Every row gives one point. To make a cloud, some directions were put in groups of two or more. Within a group, all points are equally far from the middle, so they leave a hole (a ring in 2 directions, a hollow ball in 3). The other directions are filled evenly. Then the cloud was stretched, turned, moved and blurred a little. How many holes are there, and how many directions does each take, smallest first?

Cloud (19 x 3):
[[ 50 -41  33]
 [ 49  23  29]
 [ -9  33  31]
 [ -1  38 -62]
 [-42 -36 -37]
 [ 23 -57 -70]
 [ 56  17  22]
 [-45 -28 -24]
 [ 45  28  28]
 [-29  24  22]
 [ 35  33   5]
 [-40 -27 -79]
 [-12 -57 -70]
 [ 56 -33  10]
 [-34 -43 -66]
 [-50 -27  25]
 [ 34  34  13]
 [-21  29 -55]
 [-13 -62   8]]
Holes: 1 (2)

Cloud:
[[ 69  49 -54  37]
 [ 68  39  65  37]
 [ 11 -75  69  -2]
 [ 10  54  11 -43]
 [ -8  68  -3  -4]
 [ 43 -42   5 -13]
 [-40 -29 -15   4]
 [-21  55   8 -22]
 [ 67  40 -24  19]
 [-56 -15 -12 -23]
 [-46  32  -3   6]
 [-25  -5   6  80]
 [ 30 -52  20  16]
 [-12 -43 -60 -16]
 [ 57  42  -7  -5]
 [-42  31  29 -48]
 [-54  12 -51   4]
 [ 44  43  -1 -31]
 [ 69 -19  12  79]
 [-50   2 -58  12]
 [ 31  29  47 -64]
 [  8 -36 -67   6]
 [-26 -24   3  43]
 [-23  31  78 -50]
 [ 24 -69  48 -19]
 [ -2  63  30  15]
 [-21 -44 -13   5]
 [-16 -60  14 -15]
 [ 64 -14  57 -19]
 [-23 -15   9  71]]
Holes: 1 (2)

Cloud:
[[ 37 -46  43  -1]
 [-24  60 -44 -11]
 [-47   7   4 -53]
 [-46  -4 -19 -44]
 [ 40  41 -11 -65]
 [-42  37 -43 -17]
 [ 58  56 -36  22]
 [ 76  18  14  50]
 [ 59  57  17  40]
 [ 71 -11  45  14]
 [ 36 -26 -52   8]
 [ 73  31  31  36]
 [-18 -28  48  30]
 [ 34 -47  44   0]
 [  4  61 -32 -52]
 [-39  35 -18 -56]
 [ 50  47 -47 -29]
 [  3  58 -30 -56]
 [ 11 -45  48  17]
 [ 41  42 -26 -57]
 [ 31  53  52 -18]
 [  5 -23 -32  52]
 [-41 -11  39 -27]
 [-12 -47  26 -27]
 [-33  41 -10  45]
 [ 18 -51  40 -10]
 [ 30  73  14  36]]
Holes: 2 (2, 2)

Cloud, 50 rows:
[[ 61 -53  12   7 -11  49]
 [  3 -43 -18  12 -39 -14]
 [  8  30 -17  19   8 -31]
 [-38   4  49   4 -52  14]
 [ -8  20 -44 -46   9 -16]
 [ 35 -38   5  58   4  12]
 [-13   0  19  28 -41 -53]
 [ 40  57 -28 -30  51  68]
 [ -3 -30  93 -23  32  43]
 [ 24 -54  49  -6  36  32]
 [ 40  16   9   6 -36 -30]
 [-55 -38 -20  10   4 -24]
 [ 28  42 -13  24  -5   2]
 [ 17   9   6 -38 -43  42]
 [ 27 -79  22  -8 -72 -24]
 [-45  -4 -43 -31 -20 -62]
 [ 67  41  83 -26  29 -13]
 [ -3  12  34  -5  22  10]
 [  6  45   4  23 -33  11]
 [ 26  -5   0  47  -7  -6]
 [  1   2  24   8 -12  75]
 [ 24 -72  36  52 -39  -4]
 [ 37  -2 -10  13  24 -61]
 [ 16 -68  34 -14 -10  38]
 [-18  61  -2 -71  -8  16]
 [-10  29   0  27  40 -33]
 [-26  37  60   3 -28  20]
 [ 21   2  71 -34 -30  33]
 [-26 -17  -6 -39   8 -61]
 [-25   4  -6  17   5 -58]
 [ 46  -2  27  12 -28  41]
 [ 61  38  89 -13 -12  -7]
 [-10 -43  66 -22 -21 -37]
 [ 32 -57 -43   1 -42 -10]
 [ 26   3  11  34 -49  16]
 [ 28   8  10  -3  52 -13]
 [ 57 -15  95  14  44  65]
 [ 33   3   6 -54  76  16]
 [ 16  -2  -9 -46  83  51]
 [ 55 -18  71 -27 -43   6]
 [  4 -12 -17 -31  39 -63]
 [ 34 -39  -7 -45  25  19]
 [ 23   3  26  -3   4 -49]
 [ 11 -21  49  13  30 -16]
 [  2 -35  -9  22 -37  47]
 [ 48 -67   9 -51  13  53]
 [ 40  22  27 -15 -13  19]
 [ 22  10  12  -3 -45  47]
 [ 47 -54  -2  41 -22  -5]
 [ -7  20 -27  14 -60  -8]]
Holes: 0
